Rows are points. The points of each table are mixes of a few directions, plus a little noise. Count the directions of each table, and those that both share. Where both have some left over, give the other angles between the two spaces (their principal angles), to ten degrees, smallest first.
In the rows, zero is written as 128.

First, 4 rows:
[[120 106 211]
 [117 132  88]
 [151 152  87]
 [120 124 127]]
Second:
[[ 45  83 112]
 [146 137 131]
 [124 128 127]
 [ 82 157  97]
 [139 143 126]
 [168 140 140]
 [192 109 163]]
Directions: first 2, second 2, shared 1; angles 50

First:
[[138  50 148  87 190 203 122 105]
 [ 35 227 184 172 174 186 172  94]
 [139  85 135 106 151 158 122 121]
 [159 131  94 133  78  68 114 152]
 [147 121 112 126 106 102 121 140]
 [140 131 116 133 108 101 122 137]
 [117 134 138 131 141 144 132 121]
 [141 120 117 124 116 112 122 134]
 [150  88 120 109 130 130 117 132]
 [117 190 114 159  86  76 133 145]]
Second (10 x 8):
[[166  42 116 100 122  95  98 165]
 [ 43 124 199 156 172 114 136 177]
 [204 109  68 100  92 131 113  99]
 [148  86 121 114 124 112 113 145]
 [114 160 133 138 129 141 139 114]
 [ 93 169 146 147 139 143 143 118]
 [140 189 105 134 115 156 144  82]
 [112 176 131 142 131 147 144 104]
 [189  89  85  99 102 120 110 120]
 [ 68 137 174 149 155 123 138 156]]
Directions: first 2, second 2, shared 1; angles 80

First, 8 rows:
[[118 129 136 124 157 120 136 126 148 125 128 128]
 [115 129 138 124 165 116 139 126 154 123 128 128]
 [126 128 128 128 129 127 128 127 128 128 128 128]
 [ 86 133 160 115 249  91 163 122 212 113 126 130]
 [160 124 104 138  36 156 101 133  64 140 129 127]
 [147 126 113 134  75 144 112 131  91 134 128 127]
 [168 123  98 139  16 161  95 133  50 142 130 127]
 [103 131 146 121 198 108 148 124 177 119 128 129]]
Second (10 x 12):
[[134 119 100 116  86 119 163 135 115 113 131 184]
 [136 152 124 193  92 142 136 162 119 141 126 104]
 [150 106 150  66 186 104  69 102 143 111 136 108]
 [125 100 118  66 117 131 120  89 105 122 126 159]
 [111 126 135 134  70 204  74  85  58 185 109  64]
 [ 98 115 114  97 127 129 171 105 130 124 122 177]
 [131 137 115 150 126 105 172 158 149 109 132 162]
 [144 149 129 174 154  89 157 180 173 106 138 137]
 [128 124 163 105 192 129  71 103 144 138 126  68]
 [125 149 128 176 125 124 147 157 142 132 129 117]]
Directions: first 1, second 4, shared 1

First:
[[108 102 110 183 116 115 131 140 107 120 178 142  89 120 150 148 104 156]
 [117 137 155  71 164  87 164 109 148 149 119  60 127 127 130  97 113  83]
 [143 130 117 144 109 160 104 136 121 120 115 166 143 131 121 141 145 148]
 [136 126 135 107 134 140 125 127 129 142 112 124 138 128 131 122 131 122]
 [107 102 116 170 125 112 138 136 111 127 173 129  89 120 152 141 102 148]
 [114  88 151  89 166 107 159 125 119 188 143  68  97 116 183 110  84 108]
 [130 108 127 132 130 141 124 135 116 147 133 132 118 123 150 134 117 137]
 [151 116 135  96 132 171 110 135 123 161  94 139 149 128 144 127 135 127]
 [114 233 115 151 105  61 140 100 182   7 120 131 164 149   8 117 180 102]
 [147 139 125 119 119 159 107 130 132 124  98 154 154 133 114 132 150 132]
 [140 128 117 143 112 157 107 136 121 121 119 161 138 131 124 141 140 146]]
Second, 10 rows:
[[147  76 132 113 135 182 110 145 100 191 115 142 122 118 186 137 111 145]
 [ 94 225 119 158 115  26 163  95 182   8 151 101 138 146  19 112 158  95]
 [122 145 126 133 126 109 134 122 138 105 132 124 130 131 108 125 133 121]
 [110 178 123 143 121  74 146 110 156  66 141 114 133 137  71 119 144 109]
 [129 127 128 126 127 130 127 128 127 131 129 128 128 129 131 128 127 129]
 [126 135 128 130 127 121 131 126 130 118 130 126 129 128 120 128 130 126]
 [126 134 128 130 127 121 131 126 131 120 129 127 129 130 121 127 131 126]
 [148  72 133 111 135 188 108 148  96 199 114 144 122 118 192 138 110 148]
 [142  90 132 116 132 169 114 142 107 177 119 137 124 121 171 135 116 142]
 [139  97 130 119 132 160 117 138 112 166 121 136 124 123 162 133 119 138]]
Directions: first 3, second 1, shared 1

First:
[[167 207 155 181 101 226  71 150 121 159 151 163  17 134 146  99  69 205
   57 129 133  79 217 163  83 167 163 238 157 172 164 235]
 [ 99 158  96 138  76 114 114 159 135  93 159 168 127 108 128 147 169 159
   90 126 132 117 149 105  80 149 137 142 133 143 177 171]
 [102 115 105 115 113  89 140 135 134 102 135 135 164 117 122 146 167 118
  134 126 128 139 109 106 121 125 121  99 121 121 139 113]
 [175 122 174 135 179 178 124  99 117 180 100  94  90 154 134  95  59 118
  146 131 124 124 135 167 168 117 129 151 132 126  83 116]
 [122  77 129  98 164  87 162 104 128 130 103  94 181 134 120 133 138  78
  179 129 123 156  77 121 170 100 108  70 112 100  88  58]
 [109 123 110 121 114 103 134 135 132 108 135 136 151 119 124 141 156 124
  129 127 129 134 118 112 119 128 125 111 124 124 139 122]
 [110 131 111 126 109 110 129 139 132 109 139 141 142 118 126 140 154 132
  120 127 129 129 126 114 113 132 128 120 127 129 146 134]
 [170  75 176 107 214 140 156  76 117 181  77  61 140 159 127 100  68  71
  194 131 120 151  87 162 207  91 110  96 117 101  46  51]
 [ 96 144  96 131  84 103 122 154 136  92 153 160 141 109 126 150 173 147
  103 126 132 124 136 102  90 142 132 126 129 136 169 153]]
Second (11 x 32):
[[133 126 171  74 169 113 134 123 125 151 113 132 116 146  98 131  73 102
  171  90 127 108 156 157 180  90  59 131 123  28  91 102]
 [135 147 170  80 148 122 135 126 122 155 105 152  83 156 103 123  61 126
  168  94 126 105 179 167 166 118  61 135 135  37  98 103]
 [135 168 159 103 115 136 136 130 120 154 102 167  60 156 113 110  65 154
  152 108 123 110 190 167 137 156  84 136 147  69 114 111]
 [126  96 131 115 165 112 127 124 133 121 139  99 172 118 122 144 144  90
  138 119 133 129 101 117 154  83 119 121 107 111 115 124]
 [128  95 162  77 190 103 131 120 132 139 129 103 161 131 102 148 107  75
  167  93 133 116 121 139 187  57  71 124 105  45  90 107]
 [124 138  90 179  82 146 124 132 128 110 136 132 129 114 155 121 172 161
   88 165 125 145 111 106  74 173 190 128 139 219 166 153]
 [129 146 105 163  87 145 125 132 126 120 129 143 109 124 146 117 149 161
  101 153 124 137 129 118  86 175 169 131 142 188 155 144]
 [121 122  84 181  92 140 121 132 132 101 144 117 154 106 155 129 190 147
   84 168 127 149  89  93  78 160 199 125 131 231 164 155]
 [122 111  80 182 102 136 120 131 134  98 151 106 170  98 157 134 202 134
   84 166 130 151  75  86  82 144 204 121 122 235 163 155]
 [134 174 150 114 102 142 134 132 118 152 104 173  56 155 118 105  69 166
  141 117 122 114 190 161 125 169  96 139 153  86 124 116]
 [122  84 109 137 156 113 123 123 137 107 154  84 198 103 135 150 181  91
  117 138 134 141  69  95 134  86 154 115 104 161 130 138]]
Directions: first 2, second 2, shared 0; angles 40, 60

First, 11 rows:
[[117  63 204 139 167 113  76 159 146 154 149 122 164 145 125 112 152 134
  136 169 136 157 118 154 131 135 180  91  77 114  84 117]
 [116 212  77 152  75 192 153 144  81  91 105 111 118 141 117 128 107  95
  138 184  68  78 152  93 165  89  90 103  84 160 189 109]
 [148 122 102  88 142  89 146 101 120 107 107 154 111 116 148 155 116 152
  125  75 144 128 125 127 120 151 128 157 160 104 147 145]
 [107  81 144 141 144 142  95 152 117 163  93 149 124 144 158  99 132 120
  108 120 135 127 170 158 111 114 127 143 113 119  94 107]
 [170 141  85 125  73 128 138 138  79  66 161  92 114 189 156 175  93 160
  111 121  92 120  97 134 129 137  89  96 101  87 168 112]
 [107 150 137 100 177 116 136 112 130 127  70 172 141  81 110 125 139 109
  165 146 124 114 153 101 164 123 169 140 113 153 161 143]
 [166 121 123  87 139  73 145 102 130  93 150 129 128 127 130 174 117 166
  138  93 142 145  86 125 129 165 143 128 148 100 147 150]
 [134 106  87 129 107 127 138 115 121 147 112 143  87 136 169 121 110 140
   85  46 157 126 153 152  79 131  80 186 196 110 100 122]
 [120 145  97 153  90 176 115 167  68 107  96 124 114 180 162 124 106 116
  112 160  75  94 165 134 142  94  93 108  65 119 156  89]
 [103  96 189 152 157 133 103 135 180 182 156 120 155 106  97  92 161 112
  134 157 156 153 124 137 118 125 159 120 132 152  72 132]
 [122 169 169 144 141 117 164  76 233 171 214  94 156  41  29 108 172 106
  158 138 183 161  67  88 119 145 150 135 215 194  90 182]]
Second (10 x 32):
[[115 150 138 111  54 129 178 146 114 130 163 139 101  90  99  59 113 157
   85  78 102 122 129 175 172 116 213 151 154 136 122 154]
 [ 85 124 146  98 103 112 205  93 173 159 134 172 134 120 184  81 166 147
   71 104 130 169 170 156 117 103 122 181 158 164 130 149]
 [141 198  77 136 167 160 144  98 183 133 117 136 157 130 128  90 163  72
  163 108 209 154 193 147  99 114  86 188 226 167 126 106]
 [119 150 132 143  81 146 133 147  95 120 143 103 107  95  74 134 101 133
  128 157  72  86  83  96 167 125 153  87  88 139 145 148]
 [118 155 115 133 142 138 148 102 160 137 119 136 143 128 139 122 151 104
  136 134 151 142 154 118 111 115  92 154 158 156 130 122]
 [143 184 101 161 119 165 111 139 109 110 130  95 122 104  58 137 109  95
  169 155 122  85 106  94 150 128 128 105 132 142 140 125]
 [134  61 149 134 178 110  74 129 118 127 101 120 139 167 167 213 128 135
  147 177 112 133  97  82  96 147  70  81  54  97 132 112]
 [108  98 138 106 160 105 157  95 179 152 112 167 152 155 207 124 171 134
  105 119 157 180 171 142  83 120  80 169 149 139 121 121]
 [157  81 138 124 135 106  74 163  83 110 131 112 113 145 117 152  96 154
  134 116 118 112  94 144 140 155 168  94  94  74 114 120]
 [163  75 140 134 136 110  57 171  72 103 128 101 113 143 105 174  83 151
  143 131 106  99  74 125 143 158 165  72  70  66 118 120]]
Directions: first 5, second 4, shared 1; angles 40, 80, 90

First (8 x 32):
[[159  97 121 138 175 122 141 181  84 133 106 107 160 108 123  67 118 166
   89 156 163 154  84 133 166 151  49 110 127  92 181 102]
 [138  95 127 121 139 127 107 114 125 159 156 122 104 118 142 166 139 143
  122 158 136 113 144 110 155 135 103 126 107 111 138 150]
 [146 120 126 145 147 129 149 159 107 119 100 122 159 114 119  89 104 136
  104 116 127 150  94 146 134 133 100 126 141 116 143 113]
 [141  86 142 139 122 149 118  83 150 164 149 127 109 111 140 221 109 113
  127 108  74 111 151 133 132 113 153 166 119 131  90 179]
 [ 89 208 136 128  81 131 148 111 164  76 106 148 141 155 112 109 121  72
  170  67  95 129 136 148  57 102 224 139 161 182  76 113]
 [171  79 148 180 149 164 174 140 117 139  88 117 183  91 119 150  54 114
   84  63  47 161  83 190 125 113 125 180 153 122 100 154]
 [ 91 181 108  78 116  88  88 137 126 106 158 135  85 164 134  73 201 152
  161 198 224 103 158  70 136 154 110  68 106 127 174  85]
 [ 94 160 124  92 100 114  95  98 152 127 161 141  82 152 139 149 173 123
  168 157 160  97 173  90 117 129 157 111 113 147 123 128]]
Second, 8 rows:
[[160  75 142 125 163 170 111 128  83 141 159 161 118 176 124 169 147 161
  143 158 119 105 114 165 128 131 127 171 160 149  87 196]
 [147  78 118  97 168 174  97 127 112 161 177 164  72 172 138 188 166 139
  149 121 155 117 124 125 140 121 138  98 174 144 121 182]
 [116 150 123 116 115 115 128 111 160 119 122 122 122 118 145 137 135 102
  142  97 125 130 152 125 120 108 152 104 133 131 113 116]
 [116 155 127 119 114 118 136 114 154 107 118 120 131 128 143 134 135 107
  147 103 117 130 147 140 112 108 158 111 143 135  98 118]
 [132 152 156 145 101  97 131  85 152 104 100 122 174 103 147 131 114 104
  143 118  75 106 168 171 108  99 151 194 105 141  58 141]
 [ 93 191 121 167  97 106 205 202  93  64  70  70 192 127  74  13  83 165
   87 179 124 179  60 125 106 186  98 119 115  97 181  30]
 [107 160 117 129 113 116 150 145 139 107 110 107 135 122 121  98 121 123
  122 121 134 149 119 116 120 135 132  95 130 118 148  86]
 [153  61 121 127 152 129  64 113 130 220 168 158  80  78 131 154 123 124
   91 127 175 108 140  57 190 136  68 132  63 109 217 155]]
Directions: first 3, second 4, shared 0; angles 30, 30, 60

First (9 x 32):
[[143 134  72  61 112  80  78  95  97 119  86  74  57 153  90 129 148 161
  136  92 195 118  95 105  23 116  97 231  53  66  96 134]
 [136 152  39 104 147  97  78 147 114 145  72 135 106 134 101 122 147 128
  165 115 161 127  75  94  83 108  71 132 153 130 146 149]
 [134 152 174 153 129 153 162 140 144 109 133 152 139 135 169 103 124 152
  112 146  97 125 134 168 184 121 163 103 119 129 118 139]
 [140 159  60 110 159 115 115 147 154 159 118 144 124 145 101 111  97  79
  138 133 166 148  73  86 157 116  46  52 195 166 135 155]
 [107  90 154  72 147 111 121  61 106 100 143 143 104  90  80 179 134 102
  163 120 114 103 119 137 103 155 163 171 134 140  99  54]
 [123 101 175 129 115 135 154  98 137 116 177 118 137 123 122 153 108 110
   94 142 114 134 165 138 153 151 152 129 119 133 111 114]
 [130 107 173 193  92 141 148 140 123 106 156 135 177 116 164 160 146 162
   86 166  64 132 207 165 159 136 189 140  99 122 146 152]
 [113 109 139 164 111 148 128 162 128 161 133 103 157 119 149 112 133 129
  137 102 129 131 159 112 106 130 124 125 133 126 168 126]
 [124 149 172 161 134 167 169 156 151 133 136 143 150 136 171  81 112 133
  120 131 114 132 128 149 188 120 142  76 141 140 135 135]]
Second:
[[ 64 119 149  60 138 135 123  89  82  93 136 145 103 121 135 132 113 119
   79 155 151 135 110 125 112 130 152 129  91 121 123 115]
 [146 157  82 155 128 127 108 163 128 142  85 132 125 136 146 116 153 174
  177 102 126 101 117 135 102  93 123 154 128 133 140 131]
 [143 133 109 168 130 132 133 139 156 147 144 118 141 147 122 144 105 136
  139 132 123 113 148 121 141 114 114 128 143 158 131 113]
 [147 131  72 114  92 109 105 161 115 145 121 135 155  82 145 138 175  95
  139  84 125 157 146 108 127 144 107  67 178 141 154 196]
 [ 51 122 139  75 148 146 127  82  93  97 156 143 104 142 132 149  79 129
   66 176 155 118 123 119 117 113 149 137  90 153 124  85]
 [ 52 117 138  55 139 138 121  82  80  94 149 147 105 123 136 146  96 113
   62 166 156 133 123 117 116 126 150 120  95 143 127 109]
 [249 109 236 249 143 126 188 139 234 160 122  81 144 171  72  80 131 141
  199 124  76 125 123 173 180 164 120 185 136  57  84 100]
 [173 134  99 147 104 112 119 165 139 148 107 125 149 103 134 119 173 118
  165  85 113 142 135 126 129 140 110 103 165 118 141 176]]
Directions: first 6, second 4, shared 1; angles 30, 70, 90

First, 8 rows:
[[118 185 135  71 177 142 123 127 126  85 136 110 113 133 120 124 117 135
  124 103 112 140 187 129 130 128 146 109  42 103 104 114]
 [130 149 157 114 132 158 132 142 100 127 149 133 102 127 112 120 119 155
  121 127 152 131 164 144 156 137 102 132  96 112  76  80]
 [110 153 155  66 124 135 122 124 138 113 143 106  95 142  87  85 131  86
  115 107 143 136 160 147 165 112 146 122  54 128 138 157]
 [184 106 144 153  94 128 124 167 113 174 126 170 142 122 115  93 128 126
  105 128 100 141  83 125 114 120 111 133 140 122  88 130]
 [153 128 110 146 139 109 120 130 129 119 110 134 152 120 143 147 127 133
  133 134  92 134 114 111  91 145 144 127 142 130 128 134]
 [126  72  90 207 109 107 138 113 135 152 106 139 164 117 174 177 135 148
  151 161 132 109  71 110  99 139 114 143 247 151 165 127]
 [122  71  83 200 129 140 155 147 144 200 115 180 185 125 202 137 126 175
  128 124 108 109  40  97  87  59  76 112 231 104 139 121]
 [ 82 158 151  65 120 108 111  74 139  53 137  51  70 137  72 140 141  65
  147 142 183 126 205 161 184 184 185 148  72 173 185 161]]
Second (8 x 32):
[[136  94 111 168 110 118 133 131 135 157 117 145 152 124 148 136 133 132
  131 138 121 121  83 117 110 118 118 132 186 136 144 138]
 [ 90 195 125  73 189 124 116  87 126  34 131  69 100 129 121 177 121 135
  153 129 139 131 227 135 137 182 171 126  59 131 137 107]
 [116  89 135 121  82 122 132 132 156 175 131 136 126 141 111  74 143  75
  111 115 141 124  77 136 150  75 126 125 140 139 173 189]
 [166 126 152 122 108 136 124 162 117 160 134 158 128 128 107  83 125 120
  103 116 109 141 107 132 129 109 116 125 102 115  90 131]
 [ 97 129 138 156 146 182 154 137  93 143 155 143 112 123 156 158 113 210
  137 137 183 111 160 140 159 124  59 133 159 100  68  32]
 [168 104 135 145  98 122 125 156 127 170 123 161 144 126 121  92 131 114
  108 123 102 137  80 123 114 107 119 127 139 125 115 148]
 [147  80 104 154  88  87 121 124 162 160 102 138 161 130 131 109 144  74
  124 132  97 127  51 112  98 108 154 129 179 155 192 207]
 [102 207 124  84 204 132 116  94 108  26 132  75 103 122 131 196 114 165
  157 135 133 133 241 131 127 200 162 126  61 121 106  73]]
Directions: first 5, second 4, shared 4
